Rows are points. Each copy is the shape, with its points in the same order, stretched, turned, moved and blurred by noise. Say if it was mirrored as well.

Shape (7 x 2)
[[ 2.2  4.7]
 [ 1.6  1.5]
 [ 4.2 -3.1]
 [-2.3 -5.3]
 [ 4.3 -4.3]
 [-4.0  3.8]
 [-2.8 -8.0]]
Copy 1 (7 x 2)
[[ 2.6  4.2]
 [ 2.2  0.8]
 [ 5.3 -3.6]
 [-1.0 -6.6]
 [ 5.5 -4.9]
 [-3.5  2.5]
 [-1.2 -9.4]]
Copy 1 is: only turned
Copy 2 (7 x 2)
[[ 1.2  6.2]
 [ 0.7  2.9]
 [ 3.4 -2.0]
 [-3.1 -4.0]
 [ 3.6 -3.2]
 [-4.7  5.5]
 [-2.9 -6.8]]
Copy 2 is: only turned

Shape (8 x 3)
[[ 2.7 -3.4  0.7]
 [ 3.4 -6.2 -2.3]
 [ 4.0  3.7 -2.8]
 [ 0.6 -8.3 -2.8]
 [-1.3 -5.4 -1.4]
 [ 3.0  2.9 -1.7]
 [-8.9  3.7 -2.3]
 [ 3.1 -1.3  6.9]]
Copy 1 (8 x 3)
[[-2.4  0.6  2.6]
 [-6.2 -1.0 -1.8]
 [ 1.1  6.2 -2.4]
 [-6.8 -4.9 -2.0]
 [-3.2 -3.5 -2.3]
 [ 0.9  4.9 -2.0]
 [ 7.8 -3.9 -6.7]
 [ 0.5  0.7  6.0]]
Copy 1 is: mirrored
Copy 2 (8 x 3)
[[ 3.6 -3.1  3.5]
 [ 4.5 -7.0  1.7]
 [ 6.7  2.5  0.1]
 [ 2.3 -8.7  0.4]
 [ 0.5 -5.6  0.8]
 [ 5.3  2.2  2.1]
 [-6.8  4.7 -2.7]
 [ 2.4  0.2  8.2]]
Copy 2 is: only turned

Shape (8 x 3)
[[ 4.1  3.6 -8.3]
 [ 0.0 -0.4  2.0]
 [-1.3  1.4  5.7]
 [-4.2 -2.7 -1.8]
 [-0.8 -0.2 -1.8]
 [ 3.9 -0.8  2.5]
 [-7.7 -1.5  8.6]
 [ 4.1 -1.0 -5.3]]
Copy 1 (8 x 3)
[[ 2.3  2.1 -8.7]
 [-1.4  0.2  1.9]
 [-2.9  2.5  5.3]
 [-5.2 -3.1 -1.0]
 [-2.1 -0.4 -1.8]
 [ 2.2  0.2  2.5]
 [-8.8 -0.1  8.5]
 [ 2.7 -1.7 -4.8]]
Copy 1 is: only turned
Copy 2 (8 x 3)
[[-10.7  -1.9  -3.2]
 [  1.6   0.4  -0.3]
 [  4.3   3.2   3.9]
 [  1.3   1.9  -6.0]
 [ -0.7   0.7  -2.5]
 [  0.0  -2.2   1.3]
 [  9.2   7.2  -1.0]
 [ -5.3  -4.5  -3.2]]
Copy 2 is: mirrored
Copy 3 (8 x 3)
[[-1.6  6.7 -7.6]
 [-1.9  0.3  1.8]
 [-2.0  0.7  7.0]
 [-5.4 -2.7 -0.6]
 [-3.5  0.4 -1.7]
 [ 2.1  1.3  2.6]
 [-6.7 -4.2  9.4]
 [ 0.0  2.4 -5.6]]
Copy 3 is: only turned
Copy 4 (8 x 3)
[[ 2.4  2.1 -7.6]
 [ 1.8 -3.5  3.4]
 [ 2.2 -7.6  4.8]
 [-3.2 -0.4  2.9]
 [ 0.2 -1.5  0.5]
 [ 6.1 -2.4  3.4]
 [-2.8 -9.6 10.3]
 [ 3.1  3.2 -2.1]]
Copy 4 is: mirrored

Shape (10 x 4)
[[-3.5 -2.7 -2.4  6.6]
 [ 0.3 -3.7  3.2  0.2]
 [ 1.8 -2.7 -2.3  5.4]
 [ 3.0 -0.1  3.7  5.0]
 [-2.8 -3.2 -3.3 -9.7]
 [-1.2 -3.1 -1.9  1.0]
 [ 0.8 -2.4 -1.5  4.0]
 [-2.2  5.3  0.1  5.0]
 [-3.5  1.1 -0.8  0.7]
 [13.6  1.6  0.0  6.0]]
Copy 1 (10 x 4)
[[-4.1  2.8  0.3  7.3]
 [-1.6 -0.9  5.9  1.9]
 [ 0.6  2.9  2.0  5.9]
 [ 2.3 -3.0  1.7  4.1]
 [-4.2  8.7  6.0 -6.9]
 [-2.5  3.8  3.4  2.2]
 [-0.1  3.0  1.6  4.4]
 [-2.7 -0.6 -5.2  2.1]
 [-4.2  1.7  0.0  0.2]
 [12.3  0.1 -1.0  5.6]]
Copy 1 is: mirrored
Copy 2 (10 x 4)
[[ -0.7  -6.2  -3.2   3.9]
 [  1.6  -5.6   4.4  -3.2]
 [  3.2  -5.4  -2.6   1.5]
 [  4.8  -4.4   3.5   3.5]
 [ -2.7  -0.9  -2.2 -11.1]
 [ -0.3  -4.1  -1.9  -3.0]
 [  1.5  -4.2  -1.1   0.9]
 [  0.5   1.7   0.1   6.3]
 [ -1.8  -0.9  -1.7   0.1]
 [ 15.4  -2.1   2.3   2.4]]
Copy 2 is: only turned
Copy 3 (10 x 4)
[[ -1.6   0.0  -4.3   5.3]
 [  4.1   2.6   1.4   1.0]
 [  3.7  -3.0  -2.3   4.4]
 [  3.9  -0.6   4.2   6.1]
 [  2.7   0.5  -2.0 -10.4]
 [  1.9  -0.8  -3.3  -0.2]
 [  2.9  -2.2  -1.9   3.7]
 [ -3.9  -4.1   2.5   4.7]
 [ -2.1  -1.0   0.0   0.1]
 [ 11.6  -9.5   5.1   8.1]]
Copy 3 is: mirrored
Copy 4 (10 x 4)
[[ -5.9  -4.3  -1.1   0.3]
 [  1.1   0.2   3.3   3.3]
 [ -0.9  -5.2  -0.7  -1.6]
 [ -1.2  -3.4   6.0  -2.3]
 [  4.6   8.1  -6.5   5.9]
 [ -0.9  -0.9  -2.8   1.0]
 [ -1.6  -3.8   0.6  -1.2]
 [ -5.3   2.8   1.8  -5.0]
 [ -3.8   2.7  -0.4   0.7]
 [  6.1  -6.5   5.9 -10.1]]
Copy 4 is: mirrored

Shape (11 x 6)
[[ 5.3  1.5  6.5 -3.2 -7.4 -9.4]
 [ 0.0  1.9  8.7  5.9  7.5 -2.9]
 [ 2.7  2.1  8.9  3.1 -0.1  0.3]
 [-1.9 -1.7 -3.3 -0.2  4.9 -4.1]
 [-0.2 -6.3  4.6  4.0  0.0 -3.4]
 [-3.2 -0.3  1.6  1.5  1.5 -8.9]
 [-1.1 -6.0 -3.1 -4.7  0.1  1.8]
 [-0.3  7.2  1.2  1.5 -2.5 -2.3]
 [ 5.1 -1.2  3.0  2.5  2.1  3.4]
 [ 1.8 -2.3  1.3  2.0 -3.8 -0.7]
 [-5.1 -0.6 -5.8 -6.6 -2.8  3.5]]
Copy 1 (11 x 6)
[[ 5.8  3.7  3.7  0.8 -6.4  8.5]
 [ 1.0 -1.2  8.7  5.0  6.2  1.3]
 [ 3.0 -1.5  9.3  1.8 -1.2 -0.5]
 [-3.3 -2.6 -3.2  0.2  4.6  2.4]
 [ 0.5 -8.0  4.7  2.0 -0.1  4.8]
 [-2.1 -0.2  0.3  4.9  3.1  6.0]
 [-4.4 -6.4 -2.1 -6.0 -0.7  1.3]
 [ 0.5  4.4  1.3  3.2 -2.8 -2.3]
 [ 3.7 -5.4  3.5 -1.5  1.1 -2.3]
 [ 1.9 -5.5  1.7  0.5 -3.8  0.2]
 [-7.5 -1.2 -4.2 -5.8 -4.4 -4.4]]
Copy 1 is: mirrored
Copy 2 (11 x 6)
[[-13.1   1.7   2.7  -0.2  -5.1   4.5]
 [ -3.1  -1.5   6.0   7.5   9.8   4.8]
 [ -3.1   2.1   7.5   3.4   2.3   5.1]
 [ -1.4  -2.0  -4.2   2.3   5.5  -2.8]
 [ -3.3  -3.2   4.2   8.4   0.2  -1.8]
 [ -7.9   0.5  -1.7   5.6   4.0  -1.5]
 [  1.7  -3.6  -0.3  -0.6  -0.2  -6.6]
 [ -4.4   8.0   0.0   1.2   2.5   3.3]
 [  3.4  -2.6   4.0   2.4   1.4   4.5]
 [ -2.0   1.8   1.5   3.8  -3.1  -0.6]
 [  1.9   2.9  -1.5  -4.8   1.1  -8.7]]
Copy 2 is: mirrored
Copy 3 (11 x 6)
[[  4.2   8.1   1.9  -9.8  -6.5  -7.9]
 [ -2.3   8.1   4.0   4.6   5.9  -5.5]
 [ -0.2   8.4   4.7  -0.7   1.0  -0.7]
 [ -0.9  -3.0  -2.0   2.5   1.8  -6.8]
 [ -5.1   5.5  -4.3  -0.2  -0.6  -3.9]
 [ -2.0   2.4   0.3   1.4  -2.1 -10.6]
 [ -3.3  -5.3  -3.7  -3.5   0.2  -0.7]
 [  3.8   1.6   6.1   2.0  -4.5  -3.5]
 [  1.2   3.2  -0.8   0.2   3.8   1.9]
 [ -0.3   2.6  -2.1  -1.1  -3.4  -0.9]
 [ -2.3  -9.3   2.0  -2.3  -4.2   0.5]]
Copy 3 is: mirrored

Shape (11 x 8)
[[ 5.0  5.9  3.1  1.4 -3.4  6.2 -3.3 -6.2]
 [ 2.3 -4.8  0.6 -3.0  2.6  1.1 -4.1 -6.1]
 [ 3.8 -3.3  4.6  0.5 -2.2 -3.3  5.9  0.3]
 [-2.9  3.5 -8.7 -1.5 -3.2 -2.7 -4.9 -2.0]
 [ 0.4  2.5 -4.1 -1.5 -3.6 -1.0  2.1 -6.6]
 [ 1.7 -0.3  2.1 -1.1  2.1  9.9 -1.0 -2.8]
 [ 8.3 -6.3  1.8 -1.2 -3.2  0.4 -2.1  1.2]
 [-0.6  2.7  2.2  3.0  3.2 -5.8  1.8 -0.1]
 [ 5.5 -5.0 -0.9 -9.0 -1.7  3.0  2.9  5.8]
 [ 5.3 -1.5 -7.3 -3.8  5.7 -2.6 -1.9  5.0]
 [ 1.5  3.0  3.6 -2.9  2.4 -6.8  2.9  1.7]]
Copy 1 (11 x 8)
[[ 5.2  5.6  0.7  0.7 -2.7  8.7 -4.4 -2.1]
 [ 0.4 -2.9 -5.2  3.0 -0.7  7.0 -2.8  4.5]
 [ 0.8 -1.7  1.6  1.5 -4.3 -2.0  4.1  0.8]
 [ 2.3  2.8 -8.1 -4.5  3.3 -2.5 -8.6 -1.5]
 [ 1.4  2.1 -7.0 -4.1 -3.0  1.4 -1.3 -3.3]
 [ 2.0 -0.3  1.3 -1.6  2.9 10.9 -0.5  0.3]
 [ 7.7 -5.4  0.3  3.1 -1.6  1.4 -1.0  2.9]
 [-3.2  4.6 -0.6  2.2  1.2 -3.4  0.8  1.3]
 [ 7.9 -6.1 -0.5 -5.8  0.3  1.9  3.7  7.2]
 [ 6.6  1.0 -5.6 -0.9  6.6 -1.9  0.7  8.2]
 [-2.0  3.5  0.1 -1.4 -2.4 -4.4  1.8  5.4]]
Copy 1 is: mirrored
Copy 2 (11 x 8)
[[  5.2   8.5  -0.2   6.2  -5.1   4.1  -4.7  -1.1]
 [  5.7  -3.1  -3.7  -0.9  -3.7   2.6  -1.5  -4.5]
 [  4.4   1.1   4.0  -1.6   3.5  -8.0  -3.3  -1.2]
 [ -2.9   3.2 -10.5   1.8  -7.1  -2.4   2.5   1.5]
 [ -0.5   6.8  -5.6   0.8  -4.1  -4.1  -2.7  -5.4]
 [  1.4   4.3  -0.2   0.7   0.6   8.4  -4.2  -1.0]
 [  9.7  -1.1  -2.9  -0.6   1.7  -2.5  -4.8   2.7]
 [ -0.3   1.1   3.4   1.4  -0.8  -5.7   6.6  -2.5]
 [  4.8   3.8  -3.4 -10.1   3.5  -1.6  -4.3   3.7]
 [  4.0   1.0  -8.0  -4.8   2.1  -0.6   8.4   2.1]
 [  2.1   4.3   4.3  -5.2  -4.6  -6.0   5.3  -1.4]]
Copy 2 is: mirrored
Copy 3 (11 x 8)
[[ 7.7  3.2  6.5  2.1  0.0  3.2 -7.3 -3.3]
 [ 3.1 -5.7  0.6  0.8  1.0 -1.2 -6.9  0.3]
 [ 5.5 -0.9  2.9 -2.3 -0.8 -6.5  3.8  2.9]
 [-1.2  6.4 -5.4  2.7 -7.3  2.0 -6.2 -1.8]
 [ 2.5  3.3 -1.6 -2.6 -2.6  0.8 -3.2 -5.6]
 [ 4.1 -4.3  5.6  1.6  2.5  8.1 -3.9  0.5]
 [10.4 -3.6  0.2  3.0 -3.6 -3.3 -3.6  6.8]
 [-1.8  5.5  3.6  0.3  2.9 -5.4  0.7  0.1]
 [ 8.5 -3.3 -1.5 -5.0 -3.7  4.4 -1.9 10.4]
 [ 4.6  4.4 -7.4  0.8  2.6  0.1 -5.0  8.5]
 [ 0.1  4.8  2.8 -5.3  1.4 -6.2 -1.2  4.4]]
Copy 3 is: only turned

Shape (12 x 8)
[[ -0.5   2.7   4.4   0.5   1.3   2.0   2.5  -3.6]
 [  1.1   2.5   5.0   3.1  -1.5   6.1   1.4   3.3]
 [  3.9   3.1 -10.3   2.5   0.9  -1.4  -4.3   2.5]
 [  4.3   6.0   1.4   5.8  -2.2  -1.4   4.8   1.0]
 [ -1.4   5.8   1.8  -1.7   0.5   3.7   8.2   4.4]
 [  2.3   1.1   0.4  -1.8  -5.3   3.8   6.3   3.8]
 [ -3.6  -1.4   0.4   3.9   2.0   6.9   8.9   1.9]
 [  5.6  -2.7  -4.3   2.2   5.6  -5.2  -2.7   5.9]
 [ -7.2  -2.9   5.8  -0.2  -3.1   0.3   5.6   1.8]
 [  6.6  -0.7  -3.0   0.0   2.5  -1.2   0.9  -0.8]
 [  2.7  -1.1  -4.2   3.8   6.9  -8.9  -5.5  -1.0]
 [  2.8   1.0  -3.3   1.0   6.9  -4.4  -4.8   2.3]]
Copy 1 (12 x 8)
[[  0.6  -2.6   0.5   3.8   4.7   2.6   3.4  -4.0]
 [ -5.8  -0.9   4.0   1.5   1.4  -1.0   5.1  -7.8]
 [ -1.8   1.3 -10.3   0.7  -6.4  -8.4   1.9   0.4]
 [  0.7   1.0   3.3   3.6  -0.3  -5.9   8.6  -5.2]
 [ -4.2   2.1   0.3  -0.5   1.2   4.1  11.0  -3.3]
 [ -3.3   0.9   3.7   0.2  -6.3   3.0   6.5  -4.2]
 [ -7.8  -7.9   1.7   3.3  -0.9   4.1  11.3  -3.8]
 [  2.0  -4.2  -5.1  -7.8  -4.5  -9.2   2.1   1.0]
 [ -2.5  -5.1   9.2   0.6   1.4   4.6   5.0   1.7]
 [  3.6  -2.9  -4.0  -1.8  -4.7  -2.7   3.7  -3.8]
 [  5.5  -4.6  -7.2  -1.8   0.7 -10.3  -0.7   3.1]
 [  1.5  -2.2  -7.1  -3.9   0.1  -7.6   0.5   1.7]]
Copy 1 is: mirrored
Copy 2 (12 x 8)
[[-2.6  0.4  4.4 -1.5  3.0  0.3  2.4 -3.8]
 [-2.0  0.1  7.3  0.4  1.2  4.2  2.8  2.4]
 [ 1.1 -0.2 -9.4  5.8  1.5  4.1  3.4  3.9]
 [ 0.6  0.1  3.5 -0.1  2.6 -2.0  9.4  1.6]
 [-3.6 -1.0  4.4 -8.6  4.0  1.0  4.0  3.0]
 [ 1.4 -6.4  2.8 -5.8  1.4  2.8  4.1  2.3]
 [-8.2 -7.4  4.7 -2.9  3.2  1.7  3.6  2.0]
 [ 2.3  0.1 -3.9  5.8  3.8 -1.6 -3.4  6.6]
 [-4.4 -4.5  5.4 -4.8 -4.3 -2.1  0.7 -0.3]
 [ 2.6 -2.9 -2.0  1.8  5.9  0.3  0.1  0.1]
 [ 0.3  3.4 -6.5  8.6  2.2 -4.1 -1.7  0.6]
 [ 0.1  4.3 -4.3  5.2  3.3 -0.4 -3.0  2.7]]
Copy 2 is: only turned
Copy 3 (12 x 8)
[[-2.7  1.0  6.7  0.5  2.2 -2.0  0.5 -1.3]
 [-0.9  0.8  6.5  5.6  2.5  5.1 -2.5  2.1]
 [ 6.0  6.4 -7.1 -0.6  1.6 -0.5 -0.9  6.1]
 [ 0.5  4.9  4.9  7.1  2.9 -2.3  3.6  6.1]
 [-7.4  7.1  4.6  5.0 -0.9  2.1  2.7  5.3]
 [-1.8  5.6  2.9  6.4 -3.5  4.4  3.5  1.3]
 [-8.1  0.9  0.3  5.0  5.6  5.3  3.4  0.9]
 [ 4.0 -4.2 -6.4 -2.3 -0.9  0.1  2.5  9.2]
 [-7.4 -2.9  3.4  8.4 -2.8 -1.8 -1.3 -2.9]
 [ 3.4  1.2 -0.5 -2.8 -0.1 -0.3  4.9  2.1]
 [ 5.0 -4.8 -5.2 -3.3  2.5 -7.6  1.5  4.4]
 [ 3.7 -2.3 -2.9 -4.5  0.4 -2.4 -0.8  7.2]]
Copy 3 is: only turned

Shape (15 x 9)
[[  3.9  -0.1   0.7   2.2   0.6  -3.2   2.5   1.0  -2.2]
 [ -4.5   0.5  -2.3   4.7   4.5  -0.1   4.3  -3.0  -2.9]
 [  4.3  -0.3  -4.5   2.2   4.7  -0.1  -3.1   4.7   2.0]
 [  1.9   1.4  -2.9   0.1  -1.9   1.9  -0.9  -4.3  -0.7]
 [  3.3 -11.0   1.5  -2.2  -1.5   5.3  -4.2   0.9   0.1]
 [  1.8  -0.2  -3.4  -1.5 -18.6  -4.6   2.4   7.1  -2.6]
 [  4.0  -0.8  -1.7  -0.9  -2.4  -2.5  -2.7  -4.4  -0.3]
 [  2.5   2.5  -3.5   5.3   4.5   5.1  -1.2  -4.1   2.0]
 [  4.7  -5.6   6.0   1.8   2.9   3.9  -4.5  -4.0   2.6]
 [ -9.3  -7.4   3.3  -1.9 -13.5  -8.5  -2.3   0.5   3.4]
 [  1.8   0.2  -5.6   1.0   3.8  -3.4  -0.3  -3.2  -1.8]
 [  2.7  -3.9   0.1   9.5  -3.6   3.6   1.3  -4.2   3.2]
 [  2.7  -0.1  -3.0  -1.1   4.5   0.3   8.2   0.2   4.6]
 [  1.4   3.3  -0.1  -2.0   3.1   1.3  -1.8   1.0  -0.4]
 [  4.1   3.1  -0.8   0.6   3.3   1.2  -4.0   0.9  -1.2]]
Copy 1 (15 x 9)
[[  3.8   0.4  -1.7   3.8  -1.8  -6.1   0.8   0.2  -0.5]
 [ -4.2  -2.5  -2.9   6.1   2.0  -2.0   1.6  -4.7   0.0]
 [  5.6  -1.2  -7.0   0.0   1.5  -2.0  -4.2   3.7  -0.3]
 [  1.0   0.0  -1.4  -0.5  -2.9  -1.8  -3.1  -5.3  -0.9]
 [  7.8 -10.5   4.6  -3.9  -2.5  -1.8  -3.2   1.6  -0.8]
 [ -0.9   1.3  -0.2  -2.8 -19.7  -7.6   1.2   6.2  -1.4]
 [  2.9   0.0  -0.2  -1.0  -3.2  -6.7  -3.7  -4.1   1.3]
 [  2.4  -0.3  -4.5   3.6   1.8   3.2  -5.4  -5.4  -0.5]
 [  7.8  -3.8   5.9   1.6   1.9  -0.6  -5.0  -1.6   1.6]
 [ -7.7  -4.0   9.0  -2.8 -11.7  -9.2  -0.6   4.5   9.4]
 [  0.9  -1.2  -6.1   1.5   1.4  -7.2  -2.0  -4.4   0.4]
 [  3.6  -3.6   0.6   8.4  -6.9   1.4  -4.6  -2.5   2.0]
 [  5.8  -0.4  -6.5   1.1  -0.1   0.0   5.8  -3.6   4.7]
 [  2.0   1.9  -1.2  -2.5   2.3  -1.2  -0.7  -0.7  -1.0]
 [  3.9   1.8  -2.0  -0.6   2.0  -2.4  -4.3   0.1  -2.8]]
Copy 1 is: only turned
Copy 2 (15 x 9)
[[  0.5   0.2   1.9   2.1  -0.5  -4.7   0.3   5.0  -3.7]
 [ -5.9  -2.3  -3.8   1.8  -5.4   0.0  -2.8   4.1  -4.1]
 [  2.7  -2.6  -3.6   3.4   6.2  -2.3  -6.3   5.2  -1.5]
 [  2.3   1.5  -1.2   2.1  -1.0  -0.7   0.0  -2.5  -0.6]
 [  1.8 -10.1   5.1   2.9   7.0  -0.7   2.1  -3.9  -2.6]
 [  1.6   9.4  -0.5   4.4   6.8  -4.6  18.7   2.2  -0.5]
 [  2.8   1.0   0.1   1.1   0.8  -6.4  -0.5  -2.2   0.0]
 [  3.4  -2.7  -4.1   5.1  -3.4   2.1  -6.4   0.6  -0.1]
 [  2.2  -8.1   7.6   4.7   1.0  -1.2  -4.8  -1.8   0.5]
 [-11.0   1.3   2.2   5.4   7.7  -8.7  13.1  -3.0   5.6]
 [  0.1  -1.1  -5.5   0.4  -0.9  -5.0  -4.6   0.8  -2.9]
 [  3.8  -6.7   0.5  11.3  -3.7   0.0   3.0   0.8   1.9]
 [  1.6  -4.2  -2.4  -4.2  -1.8  -0.2  -0.4   7.5   2.1]
 [ -0.1   2.7   0.7   0.3   3.3   0.2  -5.3   1.1  -1.3]
 [  3.1   1.8   0.0   3.0   3.2  -0.7  -6.4   1.5  -2.5]]
Copy 2 is: mirrored
Copy 3 (15 x 9)
[[  3.5   0.3   0.7   1.0  -3.4  -3.9   3.1  -2.8  -3.0]
 [ -0.6   1.7  -2.6   4.1   5.6  -3.8   4.5  -5.6  -2.0]
 [  6.3  -1.7  -4.2   0.6  -0.3  -0.5  -2.9   1.1   1.1]
 [  0.1   3.9  -2.5  -0.4  -1.4   3.2   1.6  -5.2  -1.8]
 [  0.1 -10.3   0.6  -1.4  -4.2   6.1   0.1  -3.7  -2.5]
 [ -5.3   3.1  -5.5   0.2 -18.4  -1.2   8.8   1.1  -2.3]
 [  1.5   2.9  -2.5  -1.8  -4.2  -0.3  -1.9  -7.3  -2.7]
 [  6.3   2.8  -2.6   3.3   4.1   3.3  -0.4  -5.7   1.5]
 [  3.8  -4.2   6.1   1.2  -1.0   3.7  -3.0  -8.2   0.5]
 [-16.5  -0.8  -2.3  -0.6 -11.8  -5.1  -1.2  -5.0   2.8]
 [  4.0   1.4  -5.1  -1.1   1.5  -4.4  -0.6  -6.0  -2.8]
 [  2.1  -1.1  -1.0   7.2  -3.2   2.7   3.7 -10.2   4.6]
 [  4.4  -1.2  -2.2  -4.9   2.2  -3.4   5.9  -4.3   4.9]
 [  1.4   2.7   1.1  -1.8   2.1   0.1  -0.6   0.6  -1.3]
 [  4.1   2.1   0.4   0.6  -0.4   0.8  -1.8  -0.6  -2.9]]
Copy 3 is: only turned
Copy 4 (15 x 9)
[[  3.0  -1.5   1.5   4.1  -1.8  -4.1   1.5   0.1  -1.3]
 [ -4.9  -2.8  -1.0   6.5   3.8  -2.2   2.7  -4.6   0.4]
 [  2.9  -2.5   2.3   1.7   3.7  -3.4   0.7   6.9   1.5]
 [ -2.0  -1.3   1.0  -0.4  -1.1   1.0   5.4  -0.1   1.2]
 [  2.5  -9.5   2.5  -2.4  -1.1   6.5  -2.7   4.3  -2.7]
 [ -3.0   4.5  -5.7   1.5 -15.7  -0.5  -0.5   8.0  -5.6]
 [ -0.7  -4.1   3.1  -1.9  -4.2  -2.4   4.3   0.8   0.8]
 [ -0.1  -2.2   2.1   3.5   4.8   2.4   5.6   0.6   6.2]
 [  4.5  -7.8   7.4  -0.3   0.6   4.5  -1.1  -1.5   2.5]
 [-12.5  -4.5   1.1  -2.7 -13.0  -1.9  -9.2   0.3  -2.4]
 [ -1.6  -4.1   1.2   1.0   1.7  -6.3   5.6   0.7   0.6]
 [  0.3  -6.0   0.0   6.9  -3.9   5.4   1.6  -0.4   7.1]
 [  3.0  -1.0  -6.7   0.6   3.5  -3.1   0.3  -2.2   3.7]
 [  0.7   1.6   3.3  -0.9   3.3  -1.2   1.9   0.5  -0.7]
 [  2.3   0.2   5.4   0.5   3.1  -1.3   3.6   2.7   0.3]]
Copy 4 is: mirrored
